Each row of a before or after table is a point. One or more steps were done to the points. Then noise was added and the rows were shuffled. The steps act on columns, c1 being the first. Write out the steps. A step turns or swaps two columns, mirrors them in a line or flattens them onto one, adds a multiple of one to another, or multiplies or shifts one. Angles are multiples of 10 degrees, from the lower column toward the higher: turns from -170 to 170, lines from 10 to 170 but not 90. Use the fewest steps. Two steps may share a column if one is a turn and the other turns, adds or multiplies; they go together, in the order done. Otherwise the lowest column goes first.

Before, 9 rows:
[[-3.3 -1.5  2.4]
 [-0.5 -1.6 -6.7]
 [-4.3  3.2  4.4]
 [ 3.6  5.7 -0.7]
 [-3.9  2.6  2.8]
 [-1.2 -2.3 -3.4]
 [ 7.4  1.6 -7.1]
 [ 1.0  5.6  0.7]
 [ 3.9 -5.7  3.9]]
After (9 x 3):
[[ 0.8 -1.9 -5.8]
 [-7.6  1.2 -8.2]
 [ 4.0  2.9  0.8]
 [-0.2  5.4 -3.5]
 [-4.1 -5.5  7.5]
 [ 3.0 -1.1  3.4]
 [-3.5  5.9 -4.2]
 [ 1.4 -2.7 -2.2]
 [ 3.9  3.4  2.0]]
Steps: multiply c1 by -1; add -0.7 times c2 to c3

Before (11 x 8):
[[-4.3 -6.6  2.3 -3.3  2.1  5.7 -3.6  3.3]
 [-0.5 -1.0  2.1 -3.1 -0.8  5.8  1.1 -1.9]
 [ 4.6 -1.5  7.6 -2.3  2.9 -0.8 -0.1 -0.3]
 [ 2.4 -0.6  2.3 -1.3  4.1 -2.4 -5.3 -3.9]
 [ 6.7  0.5  5.8  4.7  3.7 -0.4 -4.2 -2.4]
 [ 0.2  1.5  9.5  3.6  5.5 -1.0 -5.9 -4.6]
 [-6.0 -2.4  2.3 -3.2 -1.2  7.7 -8.1  7.4]
 [-2.0 -3.2  3.5  0.7 -1.3  1.0  2.5  0.9]
 [-0.6 -8.0  3.6 -4.7 -3.6  6.4 -2.6  0.0]
 [ 1.1 -5.0  1.9 -1.6 -3.2 -0.5  0.2 -3.1]
 [ 2.4 -1.9  4.4  3.0  6.3  1.6 -3.8 -2.1]]
After:
[[-0.5 -1.0  2.2 -3.0 -0.8  9.3  1.2 -1.7]
 [-6.0 -2.3  2.2 -3.2 -1.2 12.2 -8.4  7.5]
 [ 0.2  1.4  9.5  3.7  5.6 -1.6 -5.9 -4.6]
 [-2.0 -3.3  3.6  0.7 -1.3  1.5  2.5  1.0]
 [ 2.3 -0.6  2.4 -1.4  4.0 -3.9 -5.4 -4.0]
 [ 2.4 -1.9  4.4  3.0  6.2  2.4 -3.7 -2.2]
 [ 1.2 -4.9  2.0 -1.7 -3.2 -0.8  0.3 -3.2]
 [ 6.8  0.5  5.7  4.8  3.8 -0.6 -3.9 -2.3]
 [ 4.7 -1.4  7.8 -2.3  2.9 -1.3  0.0 -0.3]
 [-0.6 -7.9  3.7 -4.7 -3.4 10.3 -2.6 -0.1]
 [-4.3 -6.6  2.4 -3.2  2.0  9.2 -3.7  3.4]]
Steps: multiply c6 by 1.6
